Each row is a point. Two turns around zero, p and q, are shown by what they do to some points. Where does a point land after both, in the order given? Backwards means that the second turn is done in reverse. Each puzzle has new turns, and all numbers are rounded.
(in the rows, 128 means zero)

Turn p:
158 133 82 -> 137 137 74
75 137 132 -> 87 100 149
123 144 168 -> 119 148 165
132 122 133 -> 136 128 132
152 104 125 -> 161 127 119
Turn q:
145 105 111 -> 160 134 122
91 143 144 -> 97 104 145
126 127 172 -> 107 147 162
149 137 85 -> 147 126 83
Where do these land?
q, then p: 111 91 153 -> 147 149 166
p, then q: 111 118 113 -> 148 118 138
p, then q: 109 150 121 -> 120 101 138
q, then p: 181 154 124 -> 86 144 89

Turn p:
142 117 84 130 140 169 -> 103 97 102 155 157 145
114 118 128 124 115 163 -> 110 110 137 113 142 152
140 111 160 147 134 88 -> 165 152 157 136 129 104
111 133 180 150 176 66 -> 147 157 175 136 97 56
156 151 129 120 128 155 -> 108 140 120 149 119 159
126 127 106 88 106 137 -> 115 135 93 101 142 146
106 140 109 137 98 118 -> 147 104 112 105 111 134
Turn q:
113 116 128 157 131 123 -> 123 115 133 148 136 151
119 107 113 86 104 131 -> 103 175 133 114 131 119
194 122 86 154 88 139 -> 86 110 119 109 51 140
145 112 183 139 106 111 -> 128 106 188 134 124 111
116 146 122 116 175 114 -> 146 121 92 140 157 108
104 157 107 114 128 132 -> 151 157 103 132 127 134
105 136 156 130 165 146 -> 159 112 126 119 170 133
Where do these land?
q, then p: 132 132 120 162 148 153 -> 113 115 123 131 168 142
p, then q: 148 116 127 160 140 121 -> 122 90 137 137 119 132
p, then q: 55 125 112 68 141 115 -> 116 200 108 157 161 84
p, then q: 144 144 125 145 134 160 -> 127 120 142 124 133 168
q, then p: 121 98 126 117 106 157 -> 89 136 136 105 112 132
p, then q: 129 134 139 156 72 68 -> 110 117 136 88 69 83
p, then q backwards: 147 134 164 104 140 122 -> 110 117 120 101 94 122
q, then p: 147 140 112 112 144 128 -> 139 127 97 120 133 118

Turn p:
123 162 127 97 137 148 79 148 -> 106 124 143 92 132 174 119 163
105 89 145 134 133 171 162 111 -> 129 121 77 163 163 126 113 109
112 145 137 71 110 159 151 96 -> 90 180 86 117 150 131 118 139
183 137 114 147 120 112 108 163 -> 151 107 173 104 130 121 172 137
176 145 116 140 148 95 133 135 -> 133 130 186 124 131 103 146 121
95 136 85 124 141 109 137 87 -> 128 154 129 147 104 99 80 153
118 157 149 130 133 109 155 131 -> 113 156 142 150 113 140 137 108
99 67 124 146 120 127 124 152 -> 138 71 90 147 110 119 129 125
116 97 150 147 137 97 89 136 -> 136 82 132 112 96 134 111 99
153 144 134 142 101 154 142 120 -> 155 155 121 124 153 133 153 126
Turn q:
152 118 109 80 99 146 103 114 -> 119 109 109 100 90 161 135 95
107 116 152 130 142 96 140 128 -> 116 107 128 153 153 109 113 138
167 137 146 106 137 120 126 146 -> 150 99 109 117 106 109 137 139
94 113 122 189 143 148 97 118 -> 125 178 140 133 158 162 96 161
108 149 129 135 154 124 168 94 -> 117 154 116 137 166 90 135 108
100 104 69 139 115 162 103 153 -> 99 152 173 99 123 182 141 141
149 134 133 154 138 89 159 119 -> 126 137 112 170 125 92 143 144
141 121 167 104 131 114 139 104 -> 137 98 91 143 138 115 120 110
105 162 132 143 133 103 119 128 -> 122 144 145 135 126 96 96 131
144 132 142 100 158 131 147 118 -> 132 111 97 111 143 104 143 122
142 123 107 127 57 176 106 187 -> 166 119 188 110 78 187 149 119
Where do these land?
p, then q: 98 126 123 140 97 155 152 152 -> 132 163 152 131 122 134 172 141
q, then p backwards: 167 126 137 124 100 93 109 169 -> 95 117 95 154 125 92 109 160
q, then p: 122 89 137 66 120 117 110 104 -> 135 102 77 130 136 105 82 152
p, then q: 126 136 183 132 181 138 144 161 -> 140 161 109 129 197 154 109 122
p, then q: 71 147 51 120 148 137 125 106 -> 151 125 188 119 80 140 96 181
q, then p: 124 142 127 159 124 154 124 149 -> 119 140 148 115 147 149 152 115
q, then p backwards: 117 158 143 137 137 122 103 134 -> 126 129 107 129 139 119 112 93
q, then p: 142 101 122 93 136 109 130 85 -> 140 125 104 152 115 103 96 165
p, then q: 161 111 130 149 128 152 119 127 -> 124 116 91 121 136 120 148 147
p, then q backwards: 105 128 111 171 116 124 136 129 -> 159 132 154 151 102 121 128 134
p, then q: 174 143 144 118 121 107 155 93 -> 121 130 104 135 129 70 106 102

Turn p:
98 122 93 150 148 112 102 124 120 -> 129 145 94 171 125 146 120 110 117
188 155 106 134 120 136 219 144 143 -> 179 175 180 92 141 90 128 181 105
124 118 101 147 137 127 163 111 169 -> 164 144 107 139 114 90 143 145 111
125 100 113 149 103 139 108 122 118 -> 139 113 133 154 100 131 102 113 135
112 191 215 131 120 125 94 124 119 -> 102 90 137 108 155 188 185 141 181
131 111 116 99 106 111 91 139 126 -> 88 137 128 125 99 130 108 105 139
121 115 163 126 126 122 139 152 119 -> 114 112 155 131 148 117 145 113 131
166 103 156 114 169 120 114 131 124 -> 130 121 128 84 140 131 135 78 110
102 139 116 113 141 156 100 131 130 -> 114 122 91 134 145 133 105 131 149
113 127 101 117 110 131 150 101 112 -> 122 122 126 143 113 125 109 163 101
Turn q:
153 98 102 111 111 122 83 134 142 -> 153 115 129 154 121 95 137 141 175
120 93 118 134 118 91 95 141 131 -> 125 101 102 161 128 102 135 156 142
93 112 118 69 98 113 153 95 123 -> 79 149 132 160 131 154 176 112 157
133 91 121 118 97 121 127 119 151 -> 133 120 148 166 126 121 158 141 140
158 172 131 141 157 126 123 136 132 -> 133 146 135 88 124 108 89 134 122
118 139 168 122 159 164 133 108 107 -> 131 130 130 95 173 161 118 103 121
116 113 86 129 122 120 90 145 132 -> 142 115 99 158 103 118 117 137 159
118 175 158 147 119 172 163 113 100 -> 119 130 149 93 130 157 115 70 86
156 147 148 141 148 134 125 183 113 -> 149 109 115 68 115 112 121 140 114
134 129 116 147 159 144 144 152 144 -> 158 141 123 112 113 144 114 151 111
80 113 128 110 87 90 139 88 171 -> 68 125 155 194 128 147 142 145 135
156 156 139 167 162 138 160 121 91 -> 144 159 117 88 142 116 110 106 75
Where do these land?
p, then q: 95 109 89 155 102 97 156 97 131 -> 132 100 112 132 95 91 132 102 75
p, then q: 150 142 105 91 147 150 104 158 118 -> 116 132 122 123 135 141 88 129 182
q, then p backwards: 135 140 120 98 154 167 112 119 100 -> 159 141 133 139 154 145 91 152 143
p, then q: 89 94 125 161 91 105 116 127 144 -> 125 111 147 172 117 112 126 125 72
p, then q: 157 170 171 112 111 103 120 129 119 -> 118 122 157 99 130 185 154 127 137
p, then q: 111 120 113 139 125 113 137 100 176 -> 119 142 128 142 82 101 146 126 107
p, then q: 125 116 168 98 137 101 140 115 125 -> 105 138 107 133 141 158 167 121 119
p, then q: 120 93 133 163 116 121 120 81 136 -> 152 124 140 161 121 99 165 106 104
q, then p: 188 134 136 105 147 156 131 167 106 -> 94 151 140 62 114 108 131 144 109
p, then q backwards: 99 153 131 140 96 147 163 152 149 -> 154 94 123 108 128 98 105 119 166
q, then p backwards: 140 137 115 146 182 147 109 161 103 -> 160 136 101 125 162 171 118 102 150

Turn p:
105 73 123 63 145 107 135 141 148 132 134 -> 124 131 99 111 171 149 138 167 98 180 104
223 147 154 145 132 120 124 140 143 116 129 -> 191 130 117 145 98 106 111 91 78 102 148
113 116 116 130 107 119 137 152 149 194 150 -> 104 126 124 162 146 178 116 161 116 123 160
131 148 103 132 143 125 136 146 108 153 130 -> 114 144 100 131 137 142 119 114 143 108 145
107 144 123 125 151 140 92 120 157 117 110 -> 102 132 114 130 97 95 118 149 132 138 107
111 76 104 132 123 110 129 150 147 119 139 -> 114 113 127 142 169 142 136 148 102 123 92
152 148 138 146 136 125 150 101 163 140 108 -> 148 129 120 171 90 124 145 116 130 140 138
109 153 102 141 117 134 118 53 153 109 141 -> 78 125 164 148 91 108 148 94 133 162 117
112 153 160 124 138 109 140 136 91 105 136 -> 141 120 127 96 151 96 143 121 153 125 157
138 148 141 109 95 151 120 154 108 124 73 -> 154 144 127 83 87 144 139 152 139 94 128
127 99 157 149 148 111 114 137 42 109 146 -> 159 148 158 97 198 97 104 111 157 108 128
108 130 115 139 100 187 142 106 126 119 139 -> 108 93 160 118 101 158 118 111 156 133 111
Turn q:
103 96 109 174 136 148 111 118 140 114 101 -> 85 148 170 138 128 147 125 108 96 121 117
113 121 90 141 92 158 106 124 120 150 144 -> 123 154 146 117 118 149 142 163 94 129 161
141 127 106 104 118 149 96 133 168 146 121 -> 102 148 105 114 98 128 139 151 123 91 134
157 150 122 104 134 125 136 140 101 78 146 -> 157 114 103 123 178 138 121 115 146 105 147
173 121 162 148 148 124 138 102 100 140 150 -> 166 147 123 142 111 137 106 89 156 156 142
89 107 94 156 160 144 164 112 155 127 116 -> 53 115 146 134 135 137 122 116 116 160 132
130 138 92 107 81 78 126 160 92 145 151 -> 178 102 120 110 139 121 96 189 97 126 144
103 171 169 149 158 119 150 152 154 157 153 -> 125 86 156 94 100 103 147 118 177 156 122
110 114 158 153 143 113 155 102 155 102 134 -> 105 120 152 156 137 90 125 91 142 145 128
171 161 154 106 149 144 106 157 166 110 93 -> 121 136 104 110 122 130 138 115 182 69 91
125 88 160 129 143 131 122 132 98 100 159 -> 159 106 136 165 129 139 139 85 115 124 146
106 148 119 93 108 85 109 110 93 140 113 -> 164 131 102 107 146 102 128 151 86 145 102
102 114 95 129 147 135 115 146 138 136 107 -> 92 113 130 113 120 148 128 133 98 119 114
170 135 161 99 75 139 159 106 112 148 104 -> 162 170 99 169 131 124 133 170 166 146 112
Where do these land?
p, then q: 103 164 112 141 134 163 122 132 124 159 141 -> 105 129 153 124 118 103 160 135 100 104 151
q, then p backwards: 158 117 144 138 159 79 175 128 182 118 148 -> 108 169 138 173 180 170 113 117 128 122 165
p, then q: 114 110 137 159 121 121 91 100 148 143 95 -> 145 120 178 119 129 115 123 141 157 118 91
q, then p backwards: 139 150 156 140 115 150 134 148 77 133 99 -> 128 74 137 125 118 141 161 118 108 136 94
p, then q: 111 133 166 122 118 142 106 153 94 175 139 -> 144 102 123 105 103 123 157 114 140 77 155
p, then q: 114 157 133 143 77 141 143 144 82 121 119 -> 118 115 108 169 147 99 162 114 154 104 153
p, then q: 118 80 121 132 126 169 107 126 130 137 104 -> 122 145 139 124 117 148 147 138 138 92 78
p, then q: 104 97 124 147 120 132 119 91 140 106 151 -> 129 125 146 147 100 119 134 111 125 152 82
p, then q: 84 122 135 131 145 109 136 135 131 117 112 -> 98 90 129 127 121 125 106 135 137 128 115
p, then q backwards: 111 137 134 143 100 160 141 143 103 151 112 -> 160 141 127 146 126 154 130 172 135 132 135
p, then q backwards: 148 102 110 130 163 119 118 97 117 120 127 -> 132 126 148 138 135 112 129 86 114 116 96
p, then q: 183 159 95 96 145 98 128 165 161 77 171 -> 154 136 92 133 176 150 96 122 53 174 150
q, then p: 173 143 73 65 118 74 139 142 138 127 151 -> 76 148 98 105 167 119 104 118 65 100 87
q, then p: 133 122 151 106 151 135 131 88 165 110 122 -> 90 134 133 159 128 118 172 114 140 137 127
